Rows are points. Each copy is the shape, with its points in the same order, stretched, turned, moved and blurred by noise. Say if it was mirrored as well.
(in the rows, 128 means zero)

Shape:
array([[189,  70],
       [132, 142],
       [129,  80],
       [ 96, 136],
       [116, 184],
       [128, 143]])
Copy 1, 6 rows:
array([[101, 201],
       [128, 112],
       [ 76, 129],
       [108,  81],
       [154,  76],
       [127,  98]])
Copy 1 is: mirrored
Copy 2:
array([[ 99, 198],
       [149, 124],
       [ 89, 138],
       [125,  91],
       [189,  93],
       [150, 119]])
Copy 2 is: mirrored
Copy 3, 6 rows:
array([[184,  81],
       [113, 135],
       [123,  78],
       [ 78, 125],
       [ 86, 175],
       [108, 137]])
Copy 3 is: only turned

Shape (8 x 4):
array([[121,  61,  71, 108],
       [ 74, 160, 168, 115],
       [159, 150, 156, 172],
       [ 96,  93, 175,  95],
       [165, 132,  66, 165],
       [153, 151, 167, 143],
       [104, 161,  64, 143],
       [157, 165, 161, 118]])
Copy 1:
array([[107, 110,  27, 129],
       [115, 155, 157, 156],
       [183, 131, 131, 134],
       [111, 175,  83, 180],
       [165,  97,  91, 100],
       [186, 153, 137, 141],
       [109,  97, 112,  77],
       [167, 167, 136, 120]])
Copy 1 is: mirrored
Copy 2:
array([[122,  69,  58, 116],
       [ 89, 139, 150,  74],
       [140, 160, 133, 154],
       [ 65,  88, 149, 103],
       [185, 134,  70, 140],
       [131, 137, 155, 139],
       [163, 148,  79,  82],
       [149, 122, 167, 120]])
Copy 2 is: only turned
Copy 3 (8 x 4):
array([[111, 215,  89,  73],
       [ 67, 105,  87, 161],
       [140, 107, 158, 153],
       [ 54, 173, 115, 142],
       [172, 137, 116,  90],
       [113, 105, 151, 148],
       [137, 112,  68, 103],
       [ 98,  95, 148, 124]])
Copy 3 is: mirrored
Copy 4, 8 rows:
array([[159,  84,  45, 150],
       [ 69, 115, 134, 131],
       [159, 159, 153, 159],
       [ 84, 130,  78, 175],
       [202, 112, 123, 120],
       [134, 164, 138, 145],
       [151,  76, 130,  90],
       [124, 171, 127, 123]])
Copy 4 is: mirrored

Shape, 11 rows:
array([[145, 153, 145, 101, 105, 120],
       [104, 140, 162, 175, 107, 110],
       [116, 174, 143, 160, 100, 120],
       [148,  86, 146,  85, 146, 144],
       [100, 190, 104,  82,  77, 126],
       [134, 161, 117, 159, 102, 137],
       [131, 101, 206,  62, 124, 130],
       [ 72,  72, 100, 175, 105, 100],
       [148, 105, 129, 108, 185,  96],
       [188, 160, 127, 104, 190, 148],
       [119, 115, 122, 118,  47,  94]])
Copy 1:
array([[124, 120, 121, 105,  58, 121],
       [ 86, 128, 143, 164, 138, 120],
       [ 95, 137, 109, 161,  87, 114],
       [161, 113, 157,  97, 128, 161],
       [122,  95,  56, 117,  52, 120],
       [130, 141, 106, 158,  94, 118],
       [112,  62, 177,  85,  97, 161],
       [134, 140,  97, 160, 226,  99],
       [138, 170, 148,  82, 136, 147],
       [155, 190, 137,  91,  47, 179],
       [153,  78, 112, 140, 125,  71]])
Copy 1 is: only turned
Copy 2, 11 rows:
array([[128, 104, 171, 107, 126, 137],
       [145, 171, 146, 132,  89, 149],
       [113, 158, 178, 128, 114, 141],
       [178,  99,  91,  98, 159, 145],
       [ 67, 123, 183,  76, 129,  87],
       [101, 158, 169, 140, 145, 136],
       [187,  79, 106,  63,  86, 177],
       [105, 184,  56, 138, 112,  86],
       [213, 113, 122, 119, 148,  93],
       [201, 109, 172, 115, 203, 133],
       [ 71,  94, 120, 142,  95, 121]])
Copy 2 is: mirrored
Copy 3:
array([[147, 160, 108, 101, 130, 153],
       [ 98, 178, 118, 157, 161, 112],
       [ 97, 164, 122, 132, 168, 149],
       [166, 122,  90, 117,  90, 101],
       [106, 123, 156,  53, 119, 166],
       [114, 146, 117, 149, 152, 166],
       [143, 164,  61,  96,  88,  78],
       [109, 136, 186, 171, 134,  85],
       [203, 120,  96, 129, 145, 100],
       [199,  97,  62, 102, 130, 156],
       [113, 177, 165, 137,  97, 132]])
Copy 3 is: mirrored
Copy 4:
array([[164, 102, 160, 149,  92, 139],
       [ 81, 107, 168, 174, 152, 113],
       [113, 122, 161, 196, 115, 114],
       [147,  94, 127,  87, 128, 181],
       [186, 175, 173, 157,  64, 111],
       [113, 123, 128, 183,  93, 117],
       [159,  81, 205,  95, 140, 202],
       [ 54, 136, 125,  97, 166,  69],
       [154,  86,  90,  99, 162, 135],
       [184,  96,  70, 160, 109, 181],
       [127, 102, 185, 113,  81,  81]])
Copy 4 is: only turned

Shape (12 x 8):
array([[ 99,  94, 113, 120, 155, 125, 124, 144],
       [113, 124, 150, 127, 128, 103, 121, 125],
       [155, 127, 142, 121, 138, 116, 132, 119],
       [143,  89, 110, 142, 109, 101, 118, 129],
       [ 89, 133, 140, 145, 148, 118, 133, 157],
       [109, 124, 151,  48, 108, 111, 136, 142],
       [ 94, 136,  84, 143, 136, 116, 142, 155],
       [107, 127, 122, 128, 138, 128, 122, 119],
       [ 90, 130, 162, 163, 123, 114, 249, 125],
       [127, 116, 154, 109, 130,  76, 122, 115],
       [237, 111, 136, 167, 153, 118, 133, 182],
       [109, 120, 155, 158, 115, 125, 134, 126]])
Copy 1:
array([[145,  95, 111, 121, 125, 105, 106,  81],
       [125, 122, 158, 123, 120, 110, 111, 128],
       [143, 131, 166, 130, 126, 128, 145, 108],
       [153, 113, 146, 152, 102, 147, 115, 103],
       [116, 113, 104, 130,  94,  88, 100, 129],
       [128,  82, 188,  46, 130, 131, 141, 148],
       [158, 137,  86, 122,  87, 107, 104, 126],
       [131, 143, 120, 122, 129, 123, 101, 114],
       [ 75, 172, 145, 120,   8,  79, 102, 104],
       [143, 117, 183, 120, 136, 116, 103, 116],
       [178, 108, 159, 223, 108, 137, 213,  84],
       [ 94, 136, 136, 145,  99, 124,  94, 127]])
Copy 1 is: only turned
Copy 2 (12 x 8):
array([[101, 157, 112,  98,  94, 128, 134, 172],
       [143, 120, 138, 114, 101, 119, 105, 166],
       [129, 115, 141, 102, 134, 111, 115, 127],
       [123, 143, 104, 139, 107,  90, 122, 132],
       [128, 153, 133, 109, 113, 150, 103, 189],
       [144, 137, 181,  81,  50, 128, 138, 141],
       [141, 186,  92,  98, 119, 134, 115, 158],
       [138, 133, 112, 101, 111, 137, 120, 156],
       [176, 154, 185, 149, 160, 138, 178, 197],
       [146, 108, 151, 103,  94,  88, 106, 167],
       [ 61, 141, 137, 132, 202,  78,  82,  84],
       [142, 121, 134, 151, 120, 142, 116, 165]])
Copy 2 is: mirrored
Copy 3:
array([[ 98, 128,  93, 122, 151, 108, 109, 152],
       [102, 111, 147, 117, 169, 135, 132, 132],
       [128, 117, 149, 110, 145, 137, 109, 116],
       [ 91, 112, 149, 151, 129, 112,  86, 137],
       [103, 156, 124, 118, 167, 130, 146, 142],
       [ 88,  97, 133,  71, 157, 179, 125, 163],
       [ 75, 164, 118, 123, 130, 105, 136, 117],
       [ 96, 110, 117, 129, 147, 121, 132, 118],
       [136, 157, 198,  99, 110,  81, 217, 150],
       [ 98,  83, 163, 103, 178, 137, 110, 138],
       [193, 204, 151, 142, 121, 126,  43,  96],
       [114, 123, 159, 150, 148, 123, 151, 138]])
Copy 3 is: only turned
Copy 4, 12 rows:
array([[123, 122, 110, 110, 122,  84, 124, 132],
       [129, 137, 138, 134, 125, 120, 113, 102],
       [158, 136, 120, 135, 126, 124, 117, 109],
       [139, 102, 122, 124, 109, 106, 147, 128],
       [113, 172, 120, 127, 137,  97, 114, 106],
       [161, 126, 152,  99,  68, 102,  84,  95],
       [ 97, 164,  91, 100, 107,  91, 156, 138],
       [119, 146, 111, 113, 119, 118, 123, 137],
       [129, 219, 153,  70, 211, 130, 171, 102],
       [138, 124, 138, 122, 115, 129, 108,  82],
       [197, 155,  85, 201, 144, 100, 151,  89],
       [125, 151, 150, 130, 146, 123, 130, 124]])
Copy 4 is: only turned

Shape:
array([[160, 119, 141, 135, 177, 107, 132, 117,  95],
       [116, 102, 143, 144, 129, 137,  92, 109,  81],
       [131, 155, 174, 153, 118,  99, 173, 175, 184],
       [108, 142, 182, 151, 129, 176, 160, 146, 202],
       [139, 100, 119, 123, 186, 101,  82,  92, 123],
       [146, 105, 150, 176, 178, 156, 120, 102,  74],
       [149, 122, 129, 169, 130, 132, 135, 175, 154],
       [134, 171, 109, 178, 152, 131, 182, 159, 169],
       [154, 121, 102,  92, 108,  95, 146,  91,  92],
       [146,  92, 116, 114, 144, 169, 107, 145,  83],
       [127, 156, 163,  85, 164, 138,  53,  97,  98],
       [ 96, 122, 111,  92, 145, 140,  78,  94,  55],
       [144, 144,  99, 149,  59, 129, 107, 123, 107],
       [178, 123,  72, 110,  63, 137, 112,  72, 103],
       [102,  79,  94, 119, 127, 119,  82,  83,  63]])
Copy 1, 15 rows:
array([[135, 135, 137, 100, 147, 128,  91, 140,  74],
       [136, 152, 120, 160, 113, 140, 135, 131,  97],
       [146, 125, 182, 104, 157, 120, 112, 159, 209],
       [133, 122, 176, 127, 160, 161, 117,  89, 207],
       [127, 189, 105, 114, 171, 135,  79, 160,  78],
       [122, 115, 151, 148, 146, 151, 113, 105,  50],
       [135, 104, 147, 157, 158, 136, 104, 157, 180],
       [ 98,  76, 159, 103, 191, 146, 134, 152, 173],
       [134, 130,  81, 108, 127,  69, 130, 158, 112],
       [138, 103,  92, 170, 107, 151,  97, 125, 113],
       [181, 194, 100,  93, 137, 179, 108, 139,  85],
       [128, 162,  81, 135, 107, 167, 135, 139,  65],
       [165, 108,  92, 167, 127, 109, 177, 161, 170],
       [152, 115,  36, 151, 143,  75, 167, 140, 137],
       [102, 168,  74, 173, 107, 124, 132, 151,  74]])
Copy 1 is: only turned
Copy 2, 15 rows:
array([[162, 121, 102, 102, 134, 107,  90, 129,  93],
       [125, 115,  85, 126,  84, 115, 117, 131, 110],
       [190, 145, 228, 134, 142, 186, 118, 142, 124],
       [163, 122, 201, 209, 139, 195, 101, 130, 106],
       [152,  76,  75, 122, 127,  86,  94, 121, 143],
       [136, 133,  73, 157, 119,  88,  77, 144,  72],
       [154, 141, 155, 141, 161, 179, 107, 181, 140],
       [152, 160, 186, 152, 198, 144, 100, 140, 149],
       [164, 126,  78,  78, 123, 141, 166,  82, 130],
       [103, 111,  69, 108, 141, 161, 100, 153,  96],
       [114,  88,  69,  96,  82, 122,  55,  80, 109],
       [ 79,  89,  61,  86,  94,  88, 115,  89, 119],
       [144, 169,  78, 111, 102, 179, 153, 126, 170],
       [159, 157,  15, 114, 112, 181, 170,  95, 167],
       [113,  92,  53, 109,  94,  85, 156, 112, 142]])
Copy 2 is: only turned
Copy 3, 15 rows:
array([[111, 181, 104, 158, 114, 161, 132, 118, 136],
       [126, 123, 119, 146, 143, 177, 144,  95,  89],
       [135, 179, 195,  92, 110, 107,  65, 139, 183],
       [147, 133, 163,  81, 189, 107,  93, 118, 211],
       [ 63, 147,  71, 133, 127, 132, 135,  89, 118],
       [140, 163, 110, 188, 177, 171, 165,  79, 129],
       [154, 141, 147, 145, 109, 123,  83,  91, 166],
       [158, 176, 141, 148, 108,  65, 104, 135, 180],
       [109, 147, 106, 128,  63, 169, 153, 173, 125],
       [153, 102,  84, 168, 138, 181, 115, 115, 139],
       [123, 146,  52,  82, 143, 173, 124, 103, 102],
       [128, 114,  62, 133, 137, 173, 146, 141,  62],
       [171, 109, 137, 118,  61, 155, 141, 107, 107],
       [135,  95,  91, 119,  52, 173, 188, 126, 129],
       [ 91,  98,  91, 154, 125, 175, 160, 123,  59]])
Copy 3 is: mirrored
Copy 4 (15 x 9):
array([[170, 146, 145, 118,  92, 112, 136, 156,  94],
       [138, 105, 149, 144, 101, 145,  64, 124, 102],
       [147, 114, 126, 147, 176, 128, 218, 191, 156],
       [164, 109, 153, 179, 190, 187, 208, 151, 170],
       [184, 139, 124,  85,  92, 133, 103, 102,  88],
       [182, 105, 182, 152, 103, 136,  82, 154,  80],
       [168, 121, 109, 130, 133, 140, 133, 200, 161],
       [173, 165, 126, 176, 185, 109, 167, 209, 147],
       [138, 162, 100, 159,  66,  61, 121, 101, 131],
       [144, 146, 125, 157,  49, 157,  77, 168, 116],
       [117, 178, 195,  90, 100, 169, 103,  96, 101],
       [107, 166, 145, 152,  80, 131,  40,  94,  74],
       [102, 147, 131, 152, 116,  88,  63, 143, 197],
       [144, 167, 122, 153,  65,  71,  54,  94, 201],
       [133, 128, 103, 138,  70, 116,  15,  82,  93]])
Copy 4 is: only turned
